Each wall is flat, endless, passes through zero and stands at right angles to its row. A trip goes straight from one point to another. List the walls that it crosses, first one first.

Walls:
(1): [-5 -3 27]
(2): [-29   9  27]
(3): [-12 -18 -33]
(4): [15 -3 -7]
Trips:
[ -3  28 -23] to [-41   5  -8] -> 4, 2
[18 -9  0] to [ -3 -18 -34] -> 3
[-1 40 12] to [-3 11 13] -> none
[-36 -53  60] to [  6 -51  13] -> 3, 4, 2
[19  1 -2] to [-11   5  20] -> 1, 2, 4
[-11  -6 -17] to [-42  -1  14] -> 2, 1
[20 -4  2] to [ 10 -18   3] -> 1, 3
[-15 -24   2] to [ -1 -50  12] -> 2, 4
[21 33  6] to [-40  13   5] -> 2, 1, 4, 3

Walls:
(1): [  2 -25  16  34  22 -16 -37 -17 -26 -12  -7]
(2): [ -3  28 -19  12   9   9  42 -38 -23   1  14]
(3): [ -4 -50   8  -8  22  -6 -31 -14  11  -6  -6]
(4): [-29   2  18 -28   3  -5 -27 -20  13 -11 -18]
(5): [ 28   3 -27 -18 -23  -2 -11  13   8 -11  -7]
(6): [-24   7  28 -31 -20 -14 -10 -21 -27  -6 -24]
Trips:
[ 19 -10  -6   5  -4  -3 -16  31  -6 -31 -17] to [-31 -18 -14  22  -5  21 -27  13   5 -16  -6] -> 4, 5
[ 11 -42  36   8 -18  11 -56  -6  17 -20  17] to [ -8  12 -14   6  24 -11  -1  15 -25  13  10] -> 5, 6, 4, 2, 3
[-14  39   7   1 -19   9  -6  -8   9   7  17] to [ 24  17 -20 -19  31  28 -12  -3 -21 -11  -5] -> 5, 6, 4, 1
[  9  -7 -13  34  -6   8  17  33   0  17 -37] to [-37  -4 -10   7 -11 -15  17  -9  -5   6 -29] -> 5, 2, 6, 4
[  9  36 -18 -19  14 -25 -26  10  -1   2   4] to [  8  -3 -24  20  -9   6  -1  20 -10 -14   9] -> 6, 4, 1, 2
[-14 -11  16   4 -30 -11  10 -59  12   9 -14] to [-14  60 -23  23   3 -22  22  -3   2   5  43] -> 3, 1, 4, 6
[-11  14 -11  18  -2   1 -44  -9   0  22  14] to [-36   3   1  23  41  22   0 -41  -5  36 -20] -> 2, 6
[ 15 -27 -12  48 -14   9  21  22  10  -6 -14] to [ 13 -17 -10 -15  30  22 -25   1  -1 -17   8] -> 3, 4

Walls:
(1): [ 33   3   8  18   9  18  12 -29  10  31  -2   0  -3 -11  -1   9 -27   0
  -8  -6]
(2): [-13  -1 -22  -7  16 -20 -41  28 -10 -15 -14  -2  14  18 -12   9 -19  13
  -1   8]
(3): [-21  -1   2 -32 -28  12 -28 -35   4 -25 -20   7 -28   9   6  -4 -17  26
  27  -9]
(4): [ 13  18 -16  -1  -2 -17  -6 -43   2  17 -17  -8   4 -42   2   5 -13  20
   9   2]
(5): [ 21 -22  11  20  25 -24 -11  24  -6  -6 -21  13 -17  -3  16  10  44  53
 -14 -16]
(6): [-23  27   6  -1 -14  -3  -5   2 -41  16   5  -8  -9  -4  -1 -18 -17  -7
  -7  -5]
(7): [ -3   9 -10  11 -22  10  -2   0   8  12   6  36 -15  -3 -10  11 -19  -9
  -4 -31]
Trips:
[  0  -9   1   8  12 -20  18 -10  -2  -3  24  12  -9  14 -10 -19 -28   2
 -12 -55] to [  7 -25   6  -7  -5  40   8 -13 -25   3   5  11  29  -3  -9   6 -15 -17
  22   9] -> 5, 3, 6
[-20  25 -15  -6 -11 -14 -18 -29 -24   5 -24 -13 -11  -8  -4 -29  -2 -19
  32   7] to [ -2  10 -25  19  22   2   8  17  -8 -33  -9  29  19  10  -5 -29  -5  33
  28 -32] -> 7, 5, 4, 6
[  4  19   4  13   6 -12  22   5  -8 -11 -23  24  -8 -45 -14  -6 -40  20
  -2 -19] to [  7 -10   1 -33 -19 -14  20 -30   6  19   1   3 -27  -3 -17  -1  -4  60
 -18 -17] -> 6
[  7  -8  -7 -12 -11 -16   5  10 -13 -21 -18  28 -11  14   6 -29 -25   2
  12 -34] to [ 12 -12 -14  -3 -18  13   7  14  19  -4  -8  18  11  32   2  -5  28 -14
   7  -9] -> 6, 2, 3
